Rows are points. Two turns around zero, p and q, are shown by what they do to some points. Where does a point land after both, in the order given? Backwards means that the second turn is done in reverse. Each puzzle has new turns, and all numbers are rounded.
In the rows, zero is written as 100.

Turn p:
102  59 -> 127  131
129  85 -> 90  131
49  145 -> 105  32
120  112 -> 77  106
Turn q:
71  96 -> 75  85
79  70 -> 93  64
150  134 -> 132  151
Where do these land?
p, then q: 122  152 -> 61  59
p, then q: 108  100 -> 93  103
p, then q: 111  86 -> 95  117
p, then q: 38  56 -> 174  119
p, then q: 122  106 -> 77  102

Turn p:
130  92  149 -> 137  82  141
77  115  72 -> 84  118  69
99  142  57 -> 99  99  40
131  120  153 -> 159  88  124
62  62  103 -> 64  129  128
101  69  66 -> 57  84  98
Turn q:
62  77  127 -> 87  100  150
147  80  122 -> 68  61  77
127  152  82 -> 144  93  58
65  92  69 -> 102  145  114
Where do these land?
p, then q: 153  62  94 -> 45  95  135
q, then p backwards: 40  110  144 -> 117  64  163
q, then p: 79  117  65 -> 129  85  71
p, then q backwards: 152  77  111 -> 103  111  157
p, then q backwards: 96  100  72 -> 123  85  93
q, then p: 81  134  114 -> 118  67  118

Turn p:
96  62  91  162 -> 115  72  45  136
38  72  100  76 -> 35  118  93  125
84  142  102  73 -> 85  131  114  63
127  106  106  140 -> 143  91  79  101
110  111  73  128 -> 113  77  74  80
136  80  113  24 -> 91  91  186  111
108  127  116  97 -> 117  121  108  84
Turn q:
45  72  101  71 -> 101  65  102  41
126  139  146  57 -> 101  94  173  127
48  128  70  110 -> 119  137  94  48
127  102  67  134 -> 111  126  62  127
103  69  76  129 -> 95  98  51  103
134  65  120  72 -> 95  50  107  131
118  124  119  127 -> 79  130  109  124
Where do these land?
p, then q: 72  44  143  95 -> 62  159  73  89
q, then p: 59  96  95  135 -> 61  105  116  66
q, then p: 145  107  141  80 -> 123  123  62  141
p, then q: 110  80  94  99 -> 84  93  85  102
p, then q: 112  172  62  55 -> 121  45  171  83
p, then q: 94  119  57  101 -> 123  65  101  78
q, then p: 107  82  109  135 -> 74  96  71  87

Turn p:
101  107  59  85  71  61 -> 81  111  45  89  126  104
120  128  141  132  82  88 -> 120  74  106  65  94  55
70  119  71  118  125  51 -> 56  114  72  61  70  115
142  113  121  82  134  81 -> 64  96  137  87  125  73
111  133  97  116  132  157 -> 126  149  147  97  83  87
68  70  113  65  104  149 -> 128  94  130  137  106  152
122  88  129  69  78  61 -> 83  54  92  96  143  90
66  43  70  133  74  153 -> 143  109  72  167  53  124
Turn q:
96  97  95  97  76  90 -> 95  105  97  115  86  85
76  70  107  118  129  78 -> 112  145  103  81  124  93
38  168  102  118  90  153 -> 81  80  28  46  52  125
103  115  142  65  30  92 -> 94  103  110  150  27  115
157  115  56  106  126  72 -> 100  65  95  136  166  92
169  67  88  120  101  73 -> 75  96  144  141  152  87
66  55  80  94  86  125 -> 104  109  117  64  77  53
90  87  87  80  126  77 -> 138  111  99  101  119  87
106  126  141  101  135  141 -> 101  84  106  65  98  162
Where do these land?
p, then q: 116  112  78  65  142  84 -> 125  113  65  67  84  127
q, then p: 145  98  96  136  108  92 -> 90  98  129  95  57  126
q, then p: 122  86  113  154  148  42 -> 81  149  160  58  64  107
p, then q: 116  107  98  71  95  58 -> 141  110  91  72  113  88
q, then p: 84  128  121  91  90  122 -> 131  108  82  123  116  107
q, then p: 63  99  79  115  68  127 -> 93  91  54  90  124  129
q, then p: 54  69  115  68  49  176 -> 138  37  53  99  169  115

Turn p:
98  97  71  52  123  119  89  82 -> 96  135  124  99  146  96  78  99
123  106  99  116  88  119  64  69 -> 80  137  117  98  69  120  101  88
137  103  140  71  121  157  91  70 -> 97  161  99  110  84  111  50  142
42  73  123  126  86  114  60  140 -> 97  98  52  52  76  54  101  61
82  91  136  91  59  105  100  70 -> 50  86  87  85  81  106  71  109
130  57  149  74  83  101  48  86 -> 78  140  55  63  90  153  73  101
66  117  81  136  131  46  128  105 -> 128  43  105  140  107  87  114  58
96  136  42  134  84  55  151  127 -> 119  33  142  121  111  88  164  98
66  87  60  144  82  63  150  141 -> 103  34  88  114  115  64  166  87
110  152  80  82  118  81  124  133 -> 152  71  141  99  117  97  104  118
150  81  119  74  125  140  96  76 -> 100  162  90  119  104  124  77  137
Turn q:
122  128  78  44  47  68  64  90 -> 78  76  64  129  52  79  132  156
74  60  135  117  115  69  90  134 -> 65  100  117  114  153  72  97  70
116  107  107  137  139  123  47  77 -> 139  96  147  108  76  66  64  85
96  89  67  127  48  135  128  113 -> 87  141  70  114  91  151  66  104
92  82  152  63  89  87  111  111 -> 63  65  109  91  140  103  113  122
54  91  142  94  110  132  126  55 -> 88  98  123  25  121  108  73  116
95  132  44  110  117  63  53  63 -> 121  120  85  99  36  38  117  87
151  140  76  96  62  97  119  87 -> 105  97  90  119  43  144  128  117
55  68  115  84  153  158  136  94 -> 135  96  96  35  164  111  63  94
137  77  59  128  108  68  102  122 -> 105  100  77  143  85  103  110  43
109  125  127  100  111  101  124  155 -> 112  109  123  124  142  126  136  107
Where do these land?
p, then q backwards: 50  103  102  120  152  52  101  98 -> 140  46  77  110  148  95  85  117
q, then p: 56  81  58  116  131  89  135  95 -> 94  108  163  121  133  119  75  95
q, then p backwards: 33  135  84  85  155  90  130  114 -> 106  69  54  78  109  126  66  170
q, then p: 102  98  91  97  66  76  92  159 -> 117  81  108  135  77  59  127  76
q, then p: 131  109  131  86  52  113  107  46 -> 69  105  62  39  102  66  101  119
p, then q: 139  91  135  108  96  143  99  89 -> 103  145  95  136  97  111  112  135
p, then q backwards: 164  74  126  78  93  112  112  78 -> 93  123  94  92  38  134  124  123
p, then q: 74  133  79  141  124  90  115  106 -> 57  79  120  98  77  115  98  63
p, then q backwards: 74  73  94  96  55  110  46  151 -> 48  99  85  84  128  69  141  50
p, then q: 176  102  100  73  76  126  63  62 -> 133  135  132  99  126  122  100  178

Turn p:
65  70  136  80  74  116  50  74  94 -> 70  74  131  132  64  60  88  105  62
120  99  56  110  119  108  142  88  128 -> 125  125  79  92  112  95  126  75  148
117  120  49  58  90  69  94  159  66 -> 103  56  86  63  98  156  143  146  112
62  101  131  71  53  103  141  100  114 -> 75  93  104  75  42  98  55  84  120
154  109  123  80  64  48  54  82  138 -> 76  74  36  65  111  51  103  114  49
134  85  132  138  84  123  80  75  105 -> 121  134  96  109  97  67  93  89  48
77  43  141  134  142  121  71  151  128 -> 162  58  118  161  118  94  50  84  81
86  122  115  96  154  139  126  100  99 -> 97  133  96  150  107  128  79  99  133
119  113  61  86  147  76  153  100  60 -> 86  115  88  92  129  166  142  75  135
95  111  54  135  85  120  65  77  65 -> 107  128  150  93  111  82  146  131  89
71  130  102  113  88  77  125  96  104 -> 79  109  115  67  111  103  73  99  123
Turn q:
83  53  72  74  164  94  67  111  137 -> 114  167  134  76  64  101  80  93  50
104  81  107  157  58  100  115  113  110 -> 112  83  45  129  69  108  97  97  124
93  76  120  66  157  122  89  101  91 -> 72  119  146  60  73  101  105  112  82
69  61  113  72  113  101  110  114  121 -> 107  122  113  95  69  101  101  145  76
83  106  128  129  48  112  56  95  129 -> 117  68  81  136  89  166  106  92  89
142  151  88  74  112  108  132  116  49 -> 76  68  117  80  142  36  123  82  117
141  89  113  130  64  83  93  85  113 -> 93  75  46  104  104  117  72  85  97
125  135  52  66  100  132  138  74  48 -> 83  110  99  64  165  58  151  90  128
72  111  94  67  165  119  95  125  143 -> 86  144  161  119  79  84  114  101  55
98  160  76  106  127  119  114  94  24 -> 88  89  144  84  137  67  132  66  165
93  100  129  141  57  60  108  65  126 -> 100  86  58  141  111  139  56  120  121
98  78  110  118  35  50  84  109  109 -> 151  65  56  114  99  122  62  117  97
Where do these land?
q, then p: 124  76  101  70  83  135  123  93  97 -> 93  80  108  89  85  139  114  95  140
p, then q: 75  124  57  104  92  94  59  116  35 -> 74  65  121  107  44  68  127  145  99
q, then p backwards: 36  81  62  105  124  65  92  118  31 -> 63  102  45  156  70  141  135  130  128
p, then q: 124  75  99  120  110  127  93  80  150 -> 101  107  78  106  131  84  50  70  112
q, then p: 153  104  156  109  110  129  108  116  121 -> 88  72  174  89  76  92  105  79  107
p, then q: 159  90  75  54  111  75  99  119  82 -> 102  144  68  80  100  59  148  113  117
q, then p backwards: 41  62  94  84  75  50  62  82  75 -> 97  124  87  145  91  121  120  184  96
q, then p: 71  166  130  127  123  103  121  56  118 -> 123  119  137  132  133  71  32  98  115
p, then q backwards: 116  126  127  89  104  132  121  122  170 -> 105  60  83  147  78  47  134  99  106
q, then p: 100  95  99  137  67  90  123  97  120 -> 137  106  112  82  120  79  122  110  116

Turn p:
113  83  103  108  120  106  81  105  92  112  148 -> 89  113  121  93  73  134  90  124  95  92  120
93  92  94  124  91  101  86  142  69  110  94 -> 101  97  137  109  104  109  96  101  110  147  103
98  106  112  85  116  102  90  89  63  113  97 -> 85  95  102  101  119  127  94  82  116  94  120
141  111  92  104  78  127  91  50  125  98  64 -> 114  100  54  66  70  66  84  67  126  91  99
119  119  131  104  133  105  78  100  110  116  101 -> 117  131  95  79  99  134  116  95  117  89  108
98  94  74  49  71  88  107  124  84  83  65 -> 89  36  97  85  133  81  109  96  95  121  85
82  79  100  116  78  92  157  113  131  120  117 -> 106  117  94  134  108  68  84  157  94  100  76
66  114  103  101  99  90  81  86  103  108  131 -> 111  108  115  116  101  123  79  89  73  77  94
91  87  115  102  140  107  73  80  128  89  106 -> 118  113  115  93  79  107  125  93  101  55  115
110  86  129  99  78  101  146  98  112  83  80 -> 84  100  72  118  102  71  118  116  127  99  67
86  112  111  93  116  122  112  124  86  94  108 -> 105  92  93  126  106  125  120  108  101  112  112
93  100  33  102  94  73  102  98  104  89  69 -> 102  84  111  80  119  45  94  84  63  118  115
109  118  105  112  85  87  98  90  93  82  121 -> 80  113  92  102  85  109  94  86  81  105  83
Turn q:
92  92  108  86  105  79  63  79  141  121  62 -> 112  101  106  78  85  48  101  87  128  60  108
63  89  111  107  77  77  80  106  147  124  63 -> 93  121  103  61  99  42  101  84  125  84  73
127  141  97  89  84  108  108  121  91  104  122 -> 80  104  95  123  129  110  79  119  67  91  109
100  74  118  109  93  66  95  89  96  121  61 -> 110  125  115  115  73  74  102  81  131  90  80
124  97  80  89  78  161  72  125  82  103  83 -> 47  70  116  109  96  94  68  123  112  123  131
104  123  91  125  117  116  128  86  73  108  133 -> 111  83  64  123  106  141  93  112  87  109  84
100  74  119  133  102  78  103  74  107  76  112 -> 140  117  91  100  79  92  129  106  99  124  92
105  91  97  99  98  88  104  93  101  114  131 -> 118  102  98  96  86  107  86  101  75  97  90
86  126  83  67  91  125  92  109  66  78  114 -> 68  80  94  106  121  121  94  74  77  115  134
94  66  85  125  129  65  97  104  107  84  90 -> 124  88  127  95  81  95  143  96  107  102  72
110  103  84  95  92  105  136  88  108  93  102 -> 85  116  87  96  89  126  112  115  92  89  101
99  121  117  110  123  96  116  97  96  80  113 -> 123  103  87  110  127  119  117  104  98  103  102
96  103  110  66  111  138  106  127  86  94  114 -> 89  91  117  88  128  133  75  98  101  113  127
Where do these land?
p, then q backwards: 88  91  134  107  101  89  125  107  139  106  146 -> 147  108  96  124  95  77  144  101  118  117  104
p, then q: 114  88  110  85  64  96  114  116  100  65  172 -> 39  101  112  96  103  90  91  72  130  151  78
q, then p: 119  120  176  103  102  96  127  94  97  70  95 -> 121  154  63  81  90  127  112  111  71  124  126
p, then q backwards: 106  78  84  112  102  74  61  81  90  109  84 -> 82  75  105  61  95  94  81  123  113  112  88
p, then q backwards: 105  83  62  89  83  75  93  116  96  104  77 -> 84  93  96  103  97  110  61  135  117  98  112
q, then p backwards: 95  93  97  87  129  123  85  114  95  116  83 -> 96  74  103  79  91  109  80  96  78  116  86
q, then p backwards: 105  107  81  123  85  104  99  119  70  109  99 -> 89  98  104  102  69  93  118  110  78  83  112
q, then p backwards: 70  94  125  102  107  109  131  95  106  71  123 -> 124  144  109  100  119  98  89  126  103  117  90
p, then q: 85  135  108  104  107  98  80  98  112  97  83 -> 104  98  81  124  84  116  104  115  108  83  120
p, then q: 120  104  59  108  117  114  100  97  102  100  85 -> 111  103  104  102  87  109  81  88  58  87  97
p, then q: 93  81  87  98  84  117  81  79  117  125  72 -> 122  110  123  99  82  70  110  112  83  87  124
p, then q: 98  127  77  84  120  105  104  84  75  128  80 -> 132  58  95  92  89  116  95  102  78  90  112

Turn p:
94  88  102  115  131  109  115  140  117  118  105 -> 111  80  69  92  98  87  100  129  99  121  129
66  98  85  94  73  124  138  65  118  84  68 -> 118  108  86  147  140  115  94  92  109  113  55
127  113  90  101  101  93  113  106  103  80  110 -> 110  125  101  94  73  104  95  109  112  104  96
92  91  91  110  94  87  83  88  118  119  61 -> 83  96  106  144  109  89  111  100  77  101  107
97  108  96  97  89  84  114  79  75  115  81 -> 93  88  111  113  89  100  98  72  89  114  75
90  65  106  127  98  95  105  103  97  93  110 -> 116  85  99  96  106  112  139  109  101  104  105
107  111  79  103  109  76  88  118  102  112  139 -> 72  102  104  80  76  93  108  107  130  110  123
114  124  131  71  92  98  88  59  96  118  96 -> 100  102  143  103  109  95  62  65  91  89  101
110  108  110  117  96  125  112  131  124  120  91 -> 115  100  94  98  110  67  89  137  90  118  104
95  135  109  74  77  95  103  111  105  81  101 -> 99  105  105  102  92  86  72  104  125  73  74
92  101  113  105  114  101  94  71  87  74  87 -> 118  110  93  107  104  109  108  66  90  80  98
100  107  78  91  96  122  65  122  68  100  148 -> 59  111  94  38  107  103  107  105  114  91  99
116  52  108  95  129  89  83  105  90  88  103 -> 105  89  97  89  86  139  117  106  76  84  133
Turn q:
91  67  78  126  146  97  125  136  134  79  107 -> 92  98  89  82  177  88  100  113  68  86  88
83  114  85  105  117  107  103  128  120  83  115 -> 85  103  106  108  124  98  107  115  83  83  68
133  140  106  123  95  75  123  88  83  111  82 -> 147  85  99  117  84  77  82  112  129  79  107
71  80  82  107  63  102  80  100  94  103  92 -> 71  94  93  108  98  93  136  79  116  121  105
114  81  85  92  84  104  82  105  101  95  117 -> 67  78  97  91  95  107  94  98  100  107  104
93  80  98  104  86  142  84  83  95  106  109 -> 83  93  123  89  95  117  110  60  98  109  105
107  117  108  66  101  103  101  87  105  88  71 -> 115  114  82  122  86  135  91  103  102  99  101
85  83  90  134  123  85  85  105  135  88  117 -> 84  90  122  104  144  86  115  122  74  105  111
86  84  104  93  92  108  84  88  68  86  111 -> 72  119  104  103  86  92  91  74  101  111  111
108  125  106  65  99  92  110  75  79  133  92 -> 122  123  97  88  59  117  96  111  129  89  109
118  118  137  96  79  86  129  86  92  114  104 -> 139  100  105  94  74  92  76  108  121  122  91
110  112  122  89  114  99  94  118  95  113  83 -> 122  105  84  97  78  100  101  105  77  90  98
Where do these land?
p, then q: 84  75  95  94  97  107  118  102  88  80  88 -> 103  89  86  97  117  113  101  71  102  80  101
q, then p: 101  110  101  95  101  123  79  109  95  88  93 -> 108  105  99  98  112  101  119  85  92  99  77
p, then q: 103  84  128  96  99  88  95  94  88  115  101 -> 97  107  99  86  95  99  79  84  91  122  110
q, then p backwards: 125  109  129  59  94  120  137  97  78  122  103 -> 127  122  107  75  114  105  140  105  72  67  119
q, then p backwards: 122  97  104  111  93  93  106  162  90  118  138 -> 94  124  116  101  79  112  99  152  57  118  91
p, then q: 93  101  83  96  94  121  89  82  76  101  108 -> 109  133  103  105  99  120  108  95  105  87  105
p, then q backwards: 87  106  85  114  126  72  85  89  77  45  100 -> 84  112  79  77  97  127  90  107  64  123  56
p, then q: 116  98  84  112  93  110  90  85  143  92  98 -> 120  95  123  107  97  78  99  116  86  78  75
p, then q: 85  105  116  115  89  124  107  84  112  96  102 -> 120  100  98  98  108  104  84  117  88  80  118
p, then q: 104  109  97  112  91  88  99  98  92  119  81 -> 111  107  96  99  95  77  108  97  113  113  112
p, then q: 78  111  91  79  91  45  89  107  84  106  98 -> 91  101  105  116  128  99  122  83  110  151  104
p, then q: 103  97  86  116  134  108  106  91  176  117  92 -> 94  71  147  75  103  58  105  133  88  68  88

Turn p:
99  84  114  116  89  82  96  118  41  96  56  95 -> 144  101  128  111  66  122  116  82  88  62  88  109
88  102  109  58  113  110  112  81  118  93  96  91 -> 73  103  111  78  93  73  83  102  85  104  111  77
91  94  85  109  95  95  115  110  116  102  113  130 -> 84  95  83  96  110  119  109  81  118  113  91  92
165  106  93  74  78  84  74  94  89  104  110  95 -> 127  99  102  134  94  118  98  134  74  133  136  87
90  81  111  107  111  83  68  108  101  100  108  95 -> 101  87  89  123  79  80  111  96  111  94  104  115
86  118  104  95  107  129  123  119  106  85  112  88 -> 107  120  106  74  123  75  92  87  107  111  88  96
79  114  103  113  95  102  74  97  112  92  87  87 -> 103  92  82  94  92  86  83  100  90  91  89  128
127  103  85  113  110  93  101  89  102  106  99  94 -> 98  92  114  114  115  116  93  116  104  103  111  110
96  108  103  111  102  81  79  92  48  104  101  108 -> 138  90  96  107  77  113  103  117  118  70  102  95
114  110  111  93  101  99  84  89  107  107  108  141 -> 91  94  86  93  77  116  108  127  111  124  98  92
94  106  106  107  96  97  111  115  88  134  78  85 -> 107  97  115  113  109  102  107  103  83  80  65  95
98  89  93  111  115  84  111  110  124  87  96  92 -> 85  81  111  104  111  95  99  75  106  108  104  115
93  103  93  103  103  176  116  105  111  97  116  91 -> 86  165  97  79  130  82  88  103  111  109  88  108
81  81  74  78  97  85  115  94  119  91  111  122 -> 71  91  82  97  99  110  92  70  109  106  115  73
98  101  116  112  90  101  120  80  116  102  110  86 -> 87  96  97  82  124  93  118  107  87  92  109  107
Turn q:
96  103  91  117  97  78  81  70  100  77  87  105 -> 74  95  80  81  94  95  84  97  101  122  124  93
84  121  80  73  106  120  108  107  102  88  112  73 -> 112  109  101  87  116  90  103  113  116  57  104  82
109  105  108  120  111  92  78  78  125  93  73  118 -> 95  105  66  86  74  100  92  93  110  132  102  111
85  89  97  111  84  85  72  78  112  118  92  114 -> 112  105  95  89  100  93  96  88  89  140  127  105
92  83  121  115  73  84  93  78  110  79  64  123 -> 71  98  73  102  95  107  120  74  102  135  126  114
109  107  107  101  91  99  94  128  100  119  93  79 -> 107  109  125  104  111  93  106  102  121  109  81  108
110  86  118  78  119  93  108  116  72  113  113  84 -> 103  85  130  105  100  113  117  111  91  95  71  77
114  91  96  111  85  112  75  84  77  81  84  135 -> 79  104  75  129  93  112  95  122  95  128  126  99
114  84  81  100  105  94  118  128  97  102  116  89 -> 94  113  132  106  101  113  85  96  93  79  86  100
127  98  124  114  87  99  117  106  84  120  128  82 -> 100  67  139  123  92  89  99  101  102  97  85  114
86  120  96  101  114  104  125  125  77  109  114  100 -> 103  92  103  105  131  98  94  111  87  76  71  103
110  121  84  61  108  106  134  115  97  113  120  97 -> 110  114  113  107  100  76  109  110  82  54  76  90
84  92  119  110  96  98  76  94  134  83  106  117 -> 115  96  74  103  93  108  92  64  114  117  116  94
79  102  78  89  122  133  122  94  114  105  98  82 -> 124  109  93  72  103  111  107  115  99  59  105  111
Where do these land?
p, then q: 85  116  105  113  77  126  113  84  91  103  88  91 -> 85  115  79  106  105  98  108  123  105  87  88  74
p, then q: 91  126  101  77  127  97  114  101  98  100  98  88 -> 100  99  116  87  93  105  115  87  116  122  90  75
p, then q: 111  79  104  124  118  88  105  110  105  107  74  83 -> 92  73  73  112  97  118  109  86  91  113  99  116
p, then q: 75  103  77  124  110  110  76  117  110  98  122  79 -> 92  122  76  80  83  99  64  90  89  121  101  99
p, then q: 100  95  124  82  93  78  132  116  116  128  104  102 -> 85  80  123  69  109  117  129  104  90  90  90  113
p, then q: 107  71  109  85  121  82  86  116  118  79  102  76 -> 97  66  111  100  98  89  88  73  72  124  110  105
p, then q backwards: 112  82  92  99  87  95  114  104  116  133  73  97 -> 107  77  104  95  100  85  123  121  72  96  102  120
q, then p: 82  73  110  97  116  79  80  67  95  83  78  126 -> 98  133  88  120  126  96  85  107  97  70  97  64
p, then q: 101  109  99  93  98  133  104  115  86  88  119  109 -> 108  113  100  91  88  64  98  107  110  97  82  99
p, then q: 106  123  90  103  102  109  79  124  66  78  84  82 -> 88  106  98  129  65  82  91  112  116  131  93  97
q, then p: 107  105  101  97  74  109  116  72  81  119  118  114 -> 122  91  98  110  99  113  136  85  124  90  109  95
p, then q: 104  98  68  127  75  96  93  83  115  87  123  129 -> 137  124  90  99  96  109  74  119  86  73  119  108
q, then p: 119  120  119  80  101  100  89  90  102  97  117  125 -> 113  86  97  122  120  120  102  89  85  83  107  117
